Rows are points. Before rounding, the points of a table are all equally far from one centre. They may lie mostly on one side of it. Write the centre, to within rounding.

Points (6 x 2):
[[ 44  -3]
 [ 33  18]
 [ 44 -11]
 [ 16  23]
 [ 43 -14]
 [ 23  22]]
Centre: [17 -5]

Points, 9 rows:
[[ 19  39 -14  40  15 -20]
 [ -3  -9 -12  40  33 -20]
 [ 57   4  -5  54   0 -23]
 [ 12 -19 -22  50  15 -41]
 [ 33   7 -23  13  35 -11]
 [ 11  10 -15  26  38 -28]
 [  4  -6   3  60  22 -19]
 [ 12  44 -20  36  -1  -4]
 [ 39  32 -11  11  -8 -52]]
Centre: [ 17  -2  -1  18 -11 -16]

Points:
[[ 34 -13  -5  56  15  -4 -11  13 -65   2   7]
 [  5 -29  -6  53  34  27  -2 -11 -17  39 -34]
 [ 30  -2  12  13  48  10  -6  -9 -13  55   8]
 [ 43 -45 -16  40 -22  -6   2   9 -18  17  -7]
 [ 45  11  -5  47  -7 -20  23 -22 -45  19  -8]
 [ 31 -39  15  48 -20   9 -17  -1 -37  -6 -13]
 [ 18  -5 -16  52  -5  42  16  -8 -18  21  11]
 [ 27 -15 -11  38  59  15 -17  -9 -34  10  23]
 [ 25 -20 -19  48 -10   2 -20  15 -56  -5  14]
 [ 11 -42   8  21  19 -16  29 -30  -8 -17 -43]
 [ 58 -30 -12  -9   6   3 -13  21 -34  17  19]
 [ 53  18 -27  27  -1  33  35   9 -24 -13  18]
 [  1 -40  -3  23  21  18  -9  13 -58 -23   1]
 [  0  -9  -8  53  43  -6  -8  15 -41  32   9]
 [ 13 -36 -21  60   5 -31 -20 -16 -21  -9 -38]
 [  4 -15  24  34  37  13 -24 -33 -36  11   4]
 [ 26   3  -3 -12 -18  13 -25  57 -36 -14 -59]
 [ 23 -15 -67  22 -27  15 -16 -15 -17   0 -32]]
Centre: [ 22  10 -10  13  17   1  -8   7  -9  -5 -25]

Points, 23 rows:
[[-24 -23  -4 -20 -10 -15  10  58 -34   8   8 -18  22   6  -9  17 -10 -12]
 [-16 -35 -36 -26 -42 -11  -1 -25 -12  33 -16  -8  28  28 -27  14 -12  -4]
 [-59   4   0 -52   2 -25  34   7  -8  53 -16 -18   2  -7 -36  25   5 -14]
 [-27 -44 -29 -36 -25   5  34  12 -14  51  -9  17  17  -6 -10  46  -5  20]
 [ -2   4  -5 -12   1 -10  24  43  22  47 -28 -29  38  -3 -23  21 -42  -3]
 [ 17 -26  -2 -38  -7 -49  44  25  -8  55  -4   9  35  -3 -48   7 -12  -4]
 [  3 -11 -45 -57 -25 -23  58   7 -13  14   1  -8  30   0 -38  60  -8 -21]
 [-35 -18 -18 -30  11 -24  44  17 -13  34 -16  -8  47  -7 -24  64 -28  12]
 [-15 -43 -13 -22 -11 -11   6  42 -20  34 -17 -13  41 -11 -25  38 -48 -21]
 [-31 -19 -68 -44 -17  -5  35 -13  -6  47  -3  -8  29  -6  -9  34 -32 -18]
 [-16  -9  -4 -34  -3 -12  -7  40 -10  53   3  19  36 -26 -21  16 -13   8]
 [ 12  18 -21 -36 -16  -7  -1  -5  -6  50 -13  22  50   7 -14  34 -23 -19]
 [ -7   4 -17 -23  16   2  31  17   2  17  -1   1  -3  29 -51  42 -15  -9]
 [ -2  -9 -14 -28 -31 -39  36  -3   0   5  -4  14  26  26 -17  -3   7  -2]
 [-22  -7 -47 -68  -4  -3  44  38 -53  27  -7   5  13  12 -34  28  -3 -20]
 [-16   5 -22  -4  18   6  38  29 -37  47 -12   0  20 -13 -10  57 -27   4]
 [-15   6 -23 -28 -28   8  33 -17 -48  35 -11  14  19   9 -38  60  -9 -12]
 [ -1   5 -29 -59   1 -11  26  43  -5  62 -33  12  24   7  -9  21 -17  25]
 [-14  -8 -36 -44 -23 -34  44  25 -25  21 -18  14   2   3 -24  14 -15  39]
 [  0 -10   0  -8 -17  -3  28  28  10  13 -27  -1  27 -15 -48  56 -17  13]
 [-19 -24 -33 -48  -6   1  13  26  -8  53 -26   0  23  -7 -20  65 -34 -22]
 [ 11 -16 -34 -43  -8  13  17   0 -15  70  -7   4  64   3 -17  50  -3 -10]
 [ -4  -6 -36 -24 -17 -16   9  22 -19  58  -4  -2  27  14 -56  31  -6 -35]]
Centre: [  0 -11 -14 -42  -2   1  31   2 -22  26 -20 -20  25 -12 -22  11 -10  -5]

Points:
[[ 27 -21 -68  14 -24 -21  17  -6  -3   1   0 -31   0  36  10   4  -2 -27
    8  25  35 -15   1 -33]
 [ 44  18 -62 -22 -20 -25  -8  10  28  -5  21  -5  -2  12   6   4  16 -56
   -6  -2  11 -10 -17 -47]
 [ 20  33   1   6  -5   7  30   4  -3 -16  -8  19  19  -6   9  33  -4 -66
  -22  16  46 -45   5 -50]
 [ 31   3 -55 -19   1  -2 -33  16  -1  -2  10  13 -12  25  18  14   8 -35
    2  21  54 -44 -19 -27]
 [ 36   3 -41  15 -18  35  11   2  38 -17 -19  12  -9 -10  -9   7   8 -45
   13  -1  42 -28 -19 -34]
 [ 15 -23 -20   8 -11   6  16   6 -12 -15  -3  21  -5  25   9  25  -7 -51
  -29  -2  51 -41 -35 -31]
 [ 53  51 -38  19 -15 -14   9 -18  22   7 -16  13  10  19   1   2  -6 -61
    1   5  59   4  -2 -26]
 [ 36  14 -34 -17  -1  -2 -30  15  23  -4  27   7   1  32 -32  -6 -21 -47
  -13  19  22   0 -33  -7]
 [ 20 -17 -41   2  -7  11   5  -9  38   2  11   1  -3   3  -8  -5  16 -69
  -11  45  54   6   9 -39]
 [ 26   3 -47   6 -51   6  28 -17  24  19 -30 -14   2   8  -2  -4 -24 -42
   -9  18  13  -7  -5   1]
 [ 40   0 -64  18 -15  26   8  17  11  -8  17  23   9   4  -5 -22  -3 -42
  -16  16  27 -33  31 -35]
 [ 19  -1 -68   6 -18  35 -12  17  11   3 -16   8 -10  25  -5  -4 -24 -72
   13  -6  53 -11 -26 -18]
 [ 11   0 -76  21 -22  -1  -5  34  21  20  10 -19  -8  13   7 -22 -21 -60
  -13  -5  25 -39  -7 -20]
 [ 33  17 -43  40  13  -1   0  49   5 -21   9  -1  15  19   2  13 -36 -14
   -3  -5  48 -32 -13 -23]
 [  3  17 -30  -5   1  23  34  -2  28   4 -30 -21 -37 -34  27  13   9 -74
    0  16   2 -23 -42  -5]
 [ 50   7 -61 -14 -19  -6  32  18   8 -20  -8  -7  -1  32  -2 -16  -5 -57
  -11   0  36 -24  10 -40]
 [ 34   1 -46  20 -11 -20  17   3  -7 -40   0  -8 -21  -3  19  12  -9 -39
   20  77  23 -18 -23 -36]
 [ 18  19 -46 -11 -21  13   4  32  20  15 -17  13   0  36  10 -12 -16 -29
    5 -24  10  -9   8 -59]
 [ 33   7 -29 -36   2   9   2   1  23  30  -3  37   5  39  -4  -2 -16 -78
   -9  32  32 -30 -20 -17]
 [  6  16 -45 -15 -14 -16   2  44  14  -5 -38  14   5  -6  15 -12 -29 -42
   26  19  62 -45 -28 -21]
 [ -1  33 -58  26 -15  13  23  15  27 -16  20  12   3  -6  -1  21 -14 -60
   -9  11  44   8 -10 -58]
 [ 54   8 -33   7  14  -5  11  34  32   3 -25   3  30  -3  14 -27 -21 -66
  -10  51  57 -15  22 -38]
 [ 35  24 -65  44 -24   5  -3  29   8   3 -29  11  11 -25  37   3 -37 -34
   15 -10  40 -12 -10 -27]
 [ 19 -21 -72  22 -19  11   5   2  21  21   9  -8  17   7  33  20 -17 -43
   32  22  25 -32   3  16]
 [ 53  23 -22   2 -13   2  26  16  17   3  26 -25  36 -12  13  -5 -14 -60
   21  22  18 -28  -9 -56]
 [ 26  -9 -44  18   5  16  -5  -3   7 -14  11  -8  13  16  -4 -31  40 -45
   -3  16  47 -45 -22 -14]
 [ 18  15 -54  19 -17  14 -17  37  23  16 -16  -2 -32  13   1   0  13 -32
  -11  -1  29 -23 -29 -20]
 [ 49   9 -61 -14  -9  -3 -13  31  -5  22   0  21 -11   5 -11 -10  -7 -95
   23   9  31  -6 -15 -34]
 [ 42  32 -59  20 -37 -13  23   2  37  15 -11 -21   5 -12  -2   7 -11 -49
   -1  28  27   4  -2 -10]
 [ 35  -7 -61  -1  10  23  44 -16  25 -11 -19   1   4   5 -28   8 -12 -31
   19 -12  36   1  -5 -24]
 [ 43  16 -28  28 -18   1   6  46  18   5 -22   9  25  -4 -25 -30   7 -38
   -4  19  28 -22 -23 -36]]
Centre: [  8   9 -32   8  25  -8   4   5  -1  -6 -13   7   9  -1  21  -6 -14 -55
   3  16   7  -5  -7 -15]

Points:
[[  1  -7  13  59 -40  -1   0 -10  24   3   9  51  -7  19 -15  31  36 -50
    6  11  -7  18 -19  30]
 [ 19  -3  20  46 -55   5   3 -18   7  19   2  36 -18  35  -1   4  52 -31
   -4  15  -7  21  -2  54]
 [ -5  -5  14  53 -34  -8  14   2  25   3  -2  13 -37  10 -17  38  23 -28
    9  15   6  41  -3  33]
 [ 15  -1  34  45 -36  -8 -14  -5  45  -6 -10  33 -16  16  -5  44  38   1
  -18   8   2  39 -32  37]
 [ 20  21  -7  22 -44 -23   8 -17   7  -2  -3  31  -2  22  -4  24  68 -37
   -8  25 -29  27 -21  47]
 [-38  15   2  48 -56  -7  -9  -3  18  17  -6  42 -17  17   2  44  31 -15
  -14  11  -4  31 -15  17]
 [ 23   7  27  34 -35  -5  -2 -31  27 -13  19  40 -15  19   3  12  26 -46
    2  37  -8  26 -43  35]
 [-17   5  19  59 -56  17   1 -15  40   6  -1  35  20  16  -5  19  36 -24
   -1   7 -13  31 -27  52]
 [  2   9  18  44 -59 -14  -5 -34  21  -7  13  46   1  25 -15  33  48 -29
  -14   8  -7  33 -33  19]
 [ 36   9   8  32 -36 -10  33 -29  19  28  10  23 -25  23  -8  20  17 -44
  -24  28   5  18 -16  37]
 [ 20  -6  30  33 -55  21  11 -20  26  -9   6  40 -18  15  -4  37  48 -42
  -15  17  -1  26 -10  33]
 [ 31 -12  27  44 -51   9  -2  -4   8   6  32  24 -13  25   2  34  55 -28
   -2   4 -27  45 -12  44]
 [  0  16  34  47 -37   4   6  12  31  -1   7  37 -31  16   9  34  43 -29
  -26   7 -10  38  -4  32]
 [ -4   7  64  45 -37  13  18 -17  18   1  28  20 -16  11   0  41  38 -33
  -18   4 -17   9  -9  51]
 [ 30  15  29  34 -40   3  -3 -15  11  -2 -14  49   2  19 -26  20  25 -23
  -30  24 -30  35  -3  49]
 [-19   5  18  38 -42  20   2 -27  32  -4 -20  26 -12  38   5  34  38 -22
   -9   9 -27  29  10  50]
 [  6  27  18  43 -57   3   3 -19  35 -19   7  40  -4  17 -11  43  52 -26
  -21  16 -10  31 -18  35]
 [ 23  17  22  40 -40  -2   0 -22  21 -26  19  17   5  10 -26  22  61  -5
   26  17   5  29 -32  54]
 [-14   1  -5  40 -49   8 -16 -19  12 -19  31  49 -30  20 -17   5  41 -41
  -26  15  -2  26  -3  58]
 [  6  21  11  24 -43  -4   2 -18  36 -15  14  49 -20  50 -19  52  42 -23
   -7  -3  -9  26 -18  36]
 [ 11   0  22  62 -47  12   0 -19  25  13  14  34 -24  12  17  16  21 -39
   -8  29  -5  37  -5  29]
 [ 24  15  15  46 -44 -16  17 -35  12  -2  32  24   9  35 -16  40  23 -39
  -10  29  -3  30 -13  49]
 [  6   6  17  47 -36   0   8 -33  19 -15   7  50 -14  12  13  28  31 -39
  -26  23  -1  45  -5  44]
 [ 15   6  29  32 -56   8  10 -16  -5 -12  13  35 -27 -13  16  27  39 -43
   -1  17 -19  30  17  34]
 [ -4  15  26  56 -26  -7   0 -26   3   6  -7  20   0  30   1  40  48 -36
   -1  14  -9  33 -17  54]
 [ 32  14   9  45 -39   5  17 -25  40  10  13  41 -14   2 -19  25  35 -22
   -7  37 -26  41 -10  36]
 [ 20   0  17  64 -40   2 -18 -43  18  -6   6  40 -13  23  -5  29  38 -25
  -20   9 -13  32   3  20]
 [ 11  22  36  42 -43   7  31 -36  19  -6  23  53   1  24   2  31  44   6
  -23  17  -3  21   6  45]]
Centre: [  2   6   1   2 -20   4 -10 -14  14   8  26  13   4   1   0  18  18  -2
  -9  -1  -7  11  -7  35]

Points (31 x 24):
[[ -4  -5  -8  -6  57 -13 -27  15   6 -39   6  21   5 -37  14   7  -6  32
    9 -35  76  -5  18  -9]
 [-22  11  34  -6  10  -9 -48  27   4 -41  32  32  -9 -32   9 -47 -33  23
   28  -6  41 -27  13 -17]
 [  8   3 -15  16  25 -17   2   6  26 -54  24  27  24 -46  10 -34  -9  17
   15 -14  27 -46  29 -36]
 [  1 -15  20  24  38  -5 -32  -5  13 -52  23  49  21 -27 -25 -19  -3   9
   12   4  31  -4  31 -48]
 [-24  -4  -2   8   9 -19 -11  -4  -2 -23  10  41  16 -55  19 -37 -25  43
   -4 -35  25 -31   2  -2]
 [ -1  11  17   4  45 -27 -11  12  -5 -35  36  36  19 -32  -6 -43  -3  25
   11  -1  31 -31  20 -37]
 [ -3 -23  26  12  34 -12   4  -4  30 -33  16  34  12 -35  32 -47 -16  29
   34  33  24 -35  30   1]
 [-38 -12  36  17  30 -18 -20 -10  17 -26   8  17 -20 -69   3 -39 -38   4
  -12 -15  15   9  17  16]
 [ -9  -7  31  13  24  -4 -19   2  15 -15   9  35  -6 -56  27 -40 -28  24
   41 -41  48  -2 -20   2]
 [ -3   5   8   8  25   0 -28  24   6 -35  45  48  13 -31  -3 -53  -5   0
    7 -26  27 -29   5   7]
 [  1 -17  37  12  11  14 -31   9  15 -28  35   4  25 -61  17 -25 -24  35
  -31   5   8 -23 -14   5]
 [  7  20  23  14  26 -20 -28  22  12 -32  31  43   9 -36  22 -31 -18  11
  -17   7  29 -34  48 -15]
 [ -3  12   8  15  23 -26 -32  -7  19 -51  28  32  19 -33  13 -31  -3  41
  -12 -31  11 -34  47 -25]
 [  2   3  33  -2  20 -12  -6  27  17 -28  34  61  23 -47  15 -30   1  37
   28   0  27 -32  24 -27]
 [ 16 -34  37 -16  31 -29  18  -6  11 -42  35  33   9 -31  15 -19 -36  43
   28 -10  18  -6  -3  13]
 [-40  20  31 -38  45  -6  -3  18   8 -46  33  31   4  -9  10 -42 -18  35
   -5  -5  25  -1   0 -10]
 [-22  -8  34 -17  46 -28 -38   0  10 -41  31  32  37 -48  -5 -27 -24  32
   21  -9  39  -7  11 -10]
 [ -6 -10  40 -26  36  -4 -47   7  37 -56  24  54  38 -11   9 -46  -6  35
   23   5  18  -9  25 -13]
 [-11   9   3 -15  48 -14 -26 -12  46 -41  36  20  14 -39  37 -23 -25  35
   28 -32  37   2  56  -9]
 [ -8  -4  17   5  34   8 -38  19  37 -44  29  49  28 -38 -20 -51  -9  43
    4 -15  31 -10  20 -20]
 [-22  -2  10   0  11   0 -25   5   2 -26  27  20  34 -43   7 -16 -22  39
   -6 -34  54 -26  19 -26]
 [-13 -15  16   0  19 -36 -18  30  -3 -16   8  46  22 -31  -4 -32 -14  49
   28 -16  63  11  38   6]
 [-28 -20  10 -16  22  -9 -42  18  18 -30  45  59  -9 -40   4 -45  -5  34
   12 -22  26 -17  -4 -17]
 [ -7  -1  34 -23  35 -12 -29  -9  11 -59  15  29  30 -67  -3 -10 -17  60
   13 -14  19  -6   0 -16]
 [ -7  -1   6  19  35   7 -36  -1  15 -39  56  28  -4 -33  13 -25 -29  15
   -5 -15  40 -22  23   2]
 [-24 -16  22  -5  33 -36 -34 -17  16 -44  16  32 -10 -70  -2 -40  -9  52
   23 -16   3  -5  36 -27]
 [-20   2   7  22  27 -37 -32  13  44  -4  13  40   4 -42  -8 -42 -20  47
   20 -25   1 -34  20 -24]
 [ 41  -7  38   9  24 -43 -28   4   9 -28  37  25  11 -23 -20 -36 -20  62
   12 -10  29  10  10  -7]
 [-15 -21  10 -14  35 -23 -27  -2   5 -29 -16  61  19 -32  -6 -51   8  20
   -5 -18  23 -14  55 -13]
 [  8  14  12  28  25 -25   2  -4   5 -14  42   6 -25 -54   9 -41  19  35
   23  -8  50   0  -1 -23]
 [ -3 -19  36 -29  51 -14 -17 -26  24 -51  -4  44  13 -34 -13 -39 -38  21
   10  -4  11  -2  34  -5]]
Centre: [  5  -5   5 -10   8  -9 -21  14  26 -20  -3   3   2 -22  14 -16   2  15
  14  -2   3  19  12 -10]

Points, 31 rows:
[[-29 -24  19   4 -24  42   6   6 -25 -22 -15 -42  12  16  25  -2  26  44
  -11 -11   4  25 -19 -11]
 [ -2  10  40   9 -29  28  55   3  11  19  12 -61  -4   6  26  13  57   9
  -18 -70  29  48   7   3]
 [-19 -41  -1  12 -61   2  16 -16 -18  32 -42 -28 -16   4   4 -15  18   3
    5 -43  17  52  -3  22]
 [-28 -43   9  15  -9  31  25 -25 -24  45 -10 -35 -20  34  34  -1  40  -2
  -31 -28  51  13 -11  11]
 [  3 -38  15  -4 -52  34  23 -16  -7  55  -2 -12 -23  49  32  -8  15 -10
  -16 -38  35  24 -24   5]
 [ -6 -41  20  36 -37   1  -4  -2 -37  21   2  -9 -11  -8  40 -18  -8  11
   22 -52  43  50 -28  23]
 [-16 -37  -1   9 -30  40  29  33   0 -18  10 -54 -15   1   8  12  36   1
  -35 -55  49  35 -47  -2]
 [-15 -21  -2   9  -9  42  11   9 -26  35  -3 -38  -6  24  34  21  57  33
  -29 -32 -12  25  -6 -29]
 [ -1 -13  -1  16 -39  -1   5 -19 -34   5 -28 -51  18  27  19  35   0   5
   11 -31  23  13 -32   6]
 [-50  11  14 -20 -27  26  22 -12   0  33 -30 -23 -12  14  11 -12  47  29
  -11 -56  37  30 -19  50]
 [-38 -15 -37   3 -36  53  11  -4 -42  16   9 -33 -24   6  -1  31  -1  12
  -10 -60  11  -5   6  11]
 [-25 -29 -14   4 -30  11  10 -38 -23  14 -32 -52 -29   0  18  -4  13  -6
  -20 -35  49  34 -10  30]
 [ -7 -47  19  28 -31  19  23 -10 -57   5  13 -37 -16  -8 -11 -11  23  38
  -24   1   1  40 -23  -4]
 [-33 -33  -4  28 -52  13  12  32   2   8 -13 -42   5  34  12  -6  16   3
  -14 -43  23  41 -11  31]
 [-13  -8 -17 -27 -17  37   5  15 -14  50 -11 -39   2  22  42  -6  56  21
  -23 -41  -9  26 -13   8]
 [  5 -28  -8   5 -26  21  19   3 -15   2 -25 -17 -25  27  59  -9  40 -23
  -33 -36  14  26 -53  30]
 [-36 -46   1 -10 -36  66   0  -2   7  31 -32 -36  -5   0   1  33  45  30
  -27 -36  37  28  -9   6]
 [-27  -6 -11  33 -36 -10  10  17  -5  22 -26 -20  -8  18  -1  -5  69   8
  -31 -10  21   6 -57  13]
 [-36 -27  14  21 -11  17  21  -7 -17  54 -37 -46   6  10  11 -10  37  -2
  -16 -36  40   0 -24  -8]
 [ 10 -12   5  25 -33  20   7  17 -23  36 -11 -36  20  30 -10 -14  46 -10
  -12 -51  27  31 -36 -25]
 [ -6   9  -7  29 -40  -5  22 -16 -45  25  15 -25  28  -4  12  -9  30  35
    8 -44   9  20 -47  12]
 [ 21 -67   2  -5 -49   8   9 -22 -26  21 -32 -34 -29  11  10  26  -1  20
   -1 -52  33  44 -18   3]
 [ -4 -61  13   1 -25 -21  31 -16  21  25  -2 -47 -17  -4  16  13  -4   8
  -16 -39  28  37 -26   7]
 [-49 -15  40 -16 -33  23  16  -4 -12  15  15 -56  12   0  12  10  21 -32
  -12 -65  36  16  -3   3]
 [-39   4   1   4   8 -27  13 -27 -15   2  -5 -14 -18  27   8 -19  43 -12
  -23 -42  26  -5 -10  11]
 [-52   8   6  -1 -46   4  20 -14 -19  37 -29 -26 -20   5  24  -7   4  -4
  -10 -57  53  33   4  34]
 [ -6 -20   9   9 -53  37  -8   3 -10  30   8 -29   2  55  22  -2  25  12
   13 -50  40  13   8 -20]
 [  8 -54  23 -10 -39  38  -4 -21 -40  -3 -51 -28  -1  -2  37  -5  27  24
  -29 -21  12  11 -24 -16]
 [-12   1  -8  21 -54  15  28 -31   9  26 -39 -25 -26  12  10   1   9  12
  -18 -49   6  24 -14 -13]
 [ -2  -6  15  24 -26  24  17 -25  -7  -3 -28 -49  -1  25  21 -19  55  20
   -4 -49  50  42  -7   9]
 [  3   2  -5  -4 -43  40  17 -33  -1 -12 -38 -14 -14  -8   5  32  36  36
   -5 -41   3  40 -28 -22]]
Centre: [ 16  -9  24   0 -28  14   9  19 -17  14   1  -4 -17 -19   8  18  33  12
 -19 -33  29   0   1  25]

Points:
[[ 11 -39  -7   6 -30 -42  80   7 -13  -3   2  46  47 -17  -9 -16  13   3
    6  34  -8  -9 -21 -31]
 [  2 -23   2 -17  -3 -21  49  -6  -5 -27 -15  50  35 -13   0   2 -12   1
   52 -30 -26 -14   8  14]
 [-13 -18  -5   7 -35  14  67  -1   9 -16  -7  49  55  24  -2  -6   4  -9
   33  26 -38  -9 -20 -25]
 [ -2 -10   1  -4 -48 -18  58   4  23 -20  -6  70  40 -23   1 -29   8 -12
   -5  24 -22 -25 -15 -32]
 [ 21 -11 -18  -2  -7  -2  66  13  14 -10 -17  53  46 -34  -5 -11   8  20
    4  -7  19 -42 -35 -22]
 [ 15 -21  -2 -17 -11 -33  65 -19  19  -5 -36  25  28 -11  20 -21 -11   0
   33  38 -22 -34 -35 -38]
 [  0 -31  -2   7 -51  -7  49  18  17  -8  -8  35  55 -16   6  30  -5 -13
   -3  15   9 -38  -6 -39]
 [ 27  -9 -10 -22 -17 -34  63  25  47   1  -7  57  -1 -15 -19 -21  28  12
    2  34 -19 -25 -13 -36]
 [ 47 -28 -22 -29 -12 -14  55 -19  11 -28   1  31  30 -12 -14   6 -14  18
   17  29  -4 -32 -16   1]
 [  3 -25 -20 -19 -13 -28  62 -20   4  24 -15  35  34  12   9  -1 -20 -26
    0  26   6 -43 -22 -55]
 [  1 -32   2 -39 -32 -31  67  12   3 -12  -8  10  51  -5   7  -4 -13 -16
   11  27 -16 -29 -11 -41]
 [ 11 -23 -17  -4 -13  10  37 -21  -2 -10 -10  59  46  20  26 -11  -2 -19
  -16  12   5  -3 -52 -16]
 [ 20 -53   7  -7 -43 -12  71  -3  -6  -7 -19  42  38   9 -10 -17   3 -16
    8  32 -13 -11 -43 -25]
 [-13 -33  12   3  -4 -11  73 -34  10 -29 -10  52  29 -22   2  34  -9  20
   -9  23   9 -57 -26 -26]
 [-30 -37  15   8  21 -16  50  22  -4 -49 -10  51  20   5 -14  46 -19 -22
   20  30  -5   7  22 -39]
 [ 17 -29 -17  18 -18 -11  76   0   1  12   8  65  33   2 -30  18  16 -17
  -25   7 -10 -20 -18 -35]
 [ -3 -42  14 -31 -10 -42  29 -26 -23   1  30  43   6  -1  16  33  -6 -12
   22  40  -6 -29 -21  -5]
 [ 24   2   2 -11 -18 -37  66  -5   0 -28  10  51  17  -5 -17  -6 -31 -10
   22  14  -5 -10 -28 -56]
 [  4 -55 -26 -15   8 -55  48  -1   9 -23 -14  69  29 -15  -6 -24  -9  -1
   -4  37  23 -14 -17 -43]
 [ 16 -26 -23  -7   8   3  80  15  -3 -27  15  19  29   4 -23  -3 -25 -43
   20   5  -9 -20  -1 -41]
 [ 34 -39 -24   1 -21  -7  74   4   4  -4   7  59   2  -8  11  10 -15  -9
    7  41  -2  -1 -40 -31]
 [ -5 -18   8  -7 -50 -26  54   3  -8  -6 -20  54  29   7 -33   9   5 -12
   12  -7  -7 -37 -40 -21]
 [ 21 -27  -4  11 -31 -36  83 -19  27   4 -18  15   8 -11  -1 -10  -3 -25
    8  16 -20 -29  -5  -4]
 [ 14 -16   5 -23 -13 -14  70   9   5 -16 -26  20  23   3  40  -4  22 -16
   20   7   5 -45 -28 -45]
 [ -1 -24  27  -1 -27 -16  78  -5  10 -17 -29  43  35  -4  -9  19   8  -8
    1  31  -4 -29 -22  18]
 [ 10 -10  13 -28 -17  -2  72 -17  18 -24 -13  40  37 -27   8 -15  14   4
   -9  59 -17 -31 -17 -18]
 [  2 -29   8  -6 -15 -18  91  16   0  14   0  17  56  17   9   3   4  12
   16  11 -37 -16  -6 -26]]
Centre: [-11 -34  11   3  10   0  24   0  11  -4   0  29   2  -3  -7  -9   2   8
   6  12  -5 -13  -5 -28]
